Every row gives one point. The last column is the point's height on a tilted bowl or saddle (a function of degree 2), plus a little noise. Count its main directions that bend up, bend down and stay straight.

Points (18 x 4):
[[-9.5  0.3 -1.6 -7.2]
 [ 0.1  2.4 -1.4 -2.3]
 [ 2.3 -4.8 -1.2 -2.9]
 [-4.6  0.1  6.1 -1.4]
 [-2.5 -5.3  3.5 -2.4]
 [ 1.0  0.9 -4.4 -2.9]
 [-3.0 -2.5 -2.6 -3.9]
 [-3.1  0.4 -1.6 -3.1]
 [ 0.8  3.7 -1.3 -2.2]
 [ 1.3  4.5 -0.2 -2.0]
 [ 1.3 -3.4  1.0 -2.8]
 [-2.6 -3.2  6.7 -2.1]
 [-4.2  1.2  1.6 -2.1]
 [ 0.3  4.4 -4.1 -2.7]
 [-0.8  0.2 -1.3 -2.6]
 [ 2.0  0.0 -1.9 -2.6]
 [ 3.0  1.8 -2.7 -2.7]
 [-1.9  2.4 -2.6 -2.9]]
Directions: 0 up, 1 down, 2 straight

Points (23 x 5):
[[ 0.0 -3.5 -0.5 -1.9  1.3]
 [ 0.9  1.7 -3.6  2.8  0.6]
 [ 1.6 -6.4  0.6 -0.5  2.3]
 [-0.1  0.8  0.6  0.4  0.7]
 [-1.7 -0.2 -0.4  1.8  0.1]
 [-1.3  1.2 -0.9  0.0  0.7]
 [-1.9  5.1  1.5  0.8  4.1]
 [ 1.2  5.9  0.6 -2.8  4.5]
 [-2.9  0.9  1.6 -2.4  1.9]
 [-2.7 -5.0  0.2  2.0  0.4]
 [-0.6 -3.5 -2.6  2.7  0.4]
 [ 1.5  1.3  1.1  2.0  1.1]
 [ 3.8  1.3  1.6  8.9  8.1]
 [ 4.1  3.0 -5.9  1.6  1.2]
 [ 0.5 -5.6  0.6  4.2  2.3]
 [-1.8 -8.6  3.8 -2.9  3.2]
 [ 2.3 -3.0 -0.2  1.6  1.1]
 [-1.0  3.2 -1.1 -1.0  2.0]
 [-0.7  0.5 -0.3 -5.6  3.5]
 [-0.9  1.2 -1.9  3.7  0.6]
 [-1.3  8.2 -2.1  4.9  7.3]
 [-5.2 -0.2 -1.6  2.7 -1.5]
 [ 1.1 -3.6 -6.2 -4.9  3.3]]
Directions: 2 up, 1 down, 1 straight

Points (46 x 7):
[[ 2.2  0.8  2.8  2.6 -0.1  2.0 -1.6]
 [-2.9 -7.7  1.8  4.1 -1.9 -4.3  1.0]
 [ 1.5 -2.2  3.6 -4.3 -0.2  2.6  1.5]
 [-0.4  4.1  2.8 -0.3 -1.0 -4.9  2.8]
 [-4.9  1.3  0.7 -3.0  3.8 -2.9  3.4]
 [-0.8  3.8  7.7 -5.5  1.7  1.5  3.8]
 [ 6.9  0.4 -1.9 -2.3 -0.2  0.7  3.0]
 [ 0.4  4.0 -5.0 -2.8 -5.7 -4.7 11.3]
 [-0.2 -0.3  2.0 -1.0 -6.6 -1.0  3.6]
 [ 3.3  1.1 -0.7 -0.7  0.5 -0.1  0.5]
 [-4.9 -0.9  7.8  3.4 -3.5 -1.5  0.9]
 [ 0.7 -0.6  1.3  6.6 -0.3  0.7 -2.4]
 [-1.2  3.0 -2.9 -0.5  3.1  3.2  1.4]
 [-0.9 -7.4  6.4  1.2 -0.7 -0.6  1.5]
 [-2.3 -1.0  3.5  0.5  2.5  4.6 -0.8]
 [-2.1  1.5 -4.2 -1.3 -0.4  1.1  2.9]
 [-2.4  3.3 -0.6 -4.2 -3.0  4.2  3.5]
 [ 7.9 -1.3  0.8 -0.8  3.8 -1.2  3.2]
 [-1.7  0.1  2.9  1.0 -0.6  0.8 -1.1]
 [ 3.9 -2.1  1.1 -3.2  1.2 -4.3  3.7]
 [-2.7  1.2 -5.6  0.5  5.2  0.1  3.1]
 [-4.6 -1.3 -3.7 -2.5 -1.3 -5.0  6.9]
 [ 2.4 -2.6 -0.7  0.5 -6.4  1.4  3.0]
 [ 1.3  0.8 -5.1 -2.4  2.6 -0.1  2.9]
 [-3.9  2.4 -0.6 -0.2  3.7  0.2  0.8]
 [-0.9  3.6  4.3 -1.2 -5.9  6.9  4.3]
 [-3.0  3.4  3.4 -6.0 -2.5  2.7  4.1]
 [-7.6 -0.5  1.2  0.0  2.6 -1.4  2.1]
 [-4.2 -1.4 -4.4 -2.7  1.3  7.0  3.5]
 [ 0.1  3.6  2.5  3.5 -3.0 -2.1  0.2]
 [ 0.2 -2.3 -1.2  2.3 -0.7 -1.4 -0.6]
 [ 5.1 -1.8  2.0  5.0  0.1  3.7  0.1]
 [-3.4  4.5 -3.5  1.7  4.2  5.2  3.6]
 [-0.2  7.0  3.4  2.9  4.6  3.5  1.1]
 [ 1.2 -1.9 -0.5  4.1 -0.6 -4.6 -1.3]
 [-3.9  5.1  1.1  2.5 -2.0  3.6  2.8]
 [-0.5 -0.1  2.9 -2.1  0.6  0.4  0.0]
 [ 0.6 -2.7  5.5  0.2 -3.1 -4.1  1.6]
 [-0.7 -1.1  6.2 -0.9 -1.4  4.2  0.0]
 [ 0.5  1.2  3.9 -1.6  0.8  1.8 -0.4]
 [-1.7  4.9  0.1 -1.7 -1.1 -2.8  4.1]
 [ 0.9 -0.8  0.5 -2.7  0.0 -0.6  1.0]
 [-0.6 -0.7 -3.9  2.4  2.8 -0.9  0.5]
 [ 2.3  6.9  0.0  2.6 -1.2  0.2  2.5]
 [-2.9 -1.1 -2.4 -0.6 -2.7 -0.2  2.5]
 [ 1.3 -2.0  0.8  1.8  1.3  0.1 -1.4]]
Directions: 5 up, 0 down, 1 straight
